Rows are points. Two turns around zero, p and q, are shown by what they do to some points. Write where each new point lands after one turn and then the other. Backwards means that the second turn is done in reverse. Each puzzle has new turns, and all numbers are rounded.
(in the rows, 128 means zero)

Turn p:
[161 143 134] => [160 136 144]
[108 134 124] => [111 138 120]
[166 111 118] => [164 105 126]
[ 88  82 121] => [ 85  91 105]
[105 125 111] => [110 131 105]
[141 173 159] => [138 167 167]
Turn q:
[152 121  92] => [155  98 112]
[124 164 137] => [131 161 112]
[167 113 144] => [159 124 160]
[102 125 134] => [101 132 127]
[139 101  97] => [137  87 124]
[ 83 145 165] => [ 83 168 132]
Where do these land?
p, then q: [166 119 135] => [153 123 159]
p, then q: [135  98 117] => [128  97 138]
p, then q: [119 153 179] => [107 178 146]
p, then q: [ 97 146 136] => [105 148 108]
p, then q: [132 138 133] => [133 139 129]
p, then q: [118 113  67] => [142  81  87]

Turn p:
[121 120 139] => [127 130 143]
[127 166 152] => [157 163 124]
[175  98 120] => [144  74 123]
[ 89 128 101] => [ 84 146 121]
Turn q:
[123  77 143] => [ 98  89 149]
[112 133  90] => [114 138  90]
[160 145  96] => [161 122  93]
[138 137 163] => [144 133 162]
[107 148 148] => [123 158 146]
Where do these land?
q, then p: [134 145 142] => [150 130 125]
q, then p: [ 89 150  99] => [108 162  92]
q, then p: [154 159 134] => [161 113 109]
p, then q: [130 145 149] => [155 131 131]
p, then q: [158  71 117] => [ 89  80 149]
p, then q: [103  99 128] => [104 141 154]

Turn p:
[109 127 132  94] => [136 138 121  92]
[131 134  86 164] => [ 92 121 105 163]
[114 124 184 123] => [153 154 171 113]
[149  87 124 155] => [104  93 157 143]
[136 161 148 142] => [152 149 129 155]
[129 135  94  90] => [130 114  86 102]
Turn q:
[121 119  80 169] => [116 103  72 115]
[139 153 153  96] => [126 163 162 131]
[122 137 175 138] => [154 143 141 165]
[158 107 101 100] => [124 119 142  77]
[100 125 132 137] => [120 113 124 152]
Where do these land?
q, then p backwards: [145 155 156 114] => [106 145 161 141]
q, then p: [ 97 140  96 112] => [ 97 158 132 105]
p, then q: [149  88  74 136] => [118  58 130 138]
q, then p: [115 118 176 131] => [137 119 159 166]
q, then p backwards: [134 139 138 148] => [129 154 128 127]

Turn p:
[119 128 144 102 119  34] => [ 90 131  59  79 108 158]
[ 89 126 133 116 116 165] => [118 108 133 173 115 105]
[118 133  77 150 130 165] => [186 114 144 149 122 109]
[141 125 133 126 184 156] => [136 113 150 143 181 146]
[147 140 149 118 131  86] => [106 150 107 103 132 155]
[124  93 116 137 117 114] => [129 107 127  99 118 109]
[161 138 125 122 111 154] => [134 147 166 134 114 139]
[123 141 149 153 115 150] => [123 154 137 146 134 100]
Turn q:
[ 95 147  87 167  79 112] => [101 133 113  53 143 106]
[144 117 107 124 156 122] => [120 106 123 154 144 116]
[144 122 188 130 125 103] => [153 149 111 147  75 125]
[124 128 115 160 140 176] => [140 127 108 119 173 160]
[146  97 129  90 138 142] => [142  95 155 156 121 140]
[152 128 144  78 165 137] => [138 127 162 187 125 133]
[132 156 124 119  93  98] => [126 147 146 103 113  90]
[ 86 130 131 156 129 135] => [104 142 105 105 131 155]
Where do these land?
q, then p backwards: [159  89 108 152 102 171] => [126 104  75 133 176 112]
p, then q: [135 133 100 110 107  71] => [142 104 182 100 147 124]
q, then p: [135 138 102 108 156 116] => [124 127  99 119 155 106]
q, then p: [148 108 144 149 128 135] => [150 127 152 109 119 133]
q, then p: [126 172 129 115 144 125] => [129 157  98 144 148 131]
q, then p: [127 122 183 103 138 160] => [133 172 173 147 129 107]
p, then q: [ 65 134 129 158 121 119] => [ 96 101 106 115 136  78]
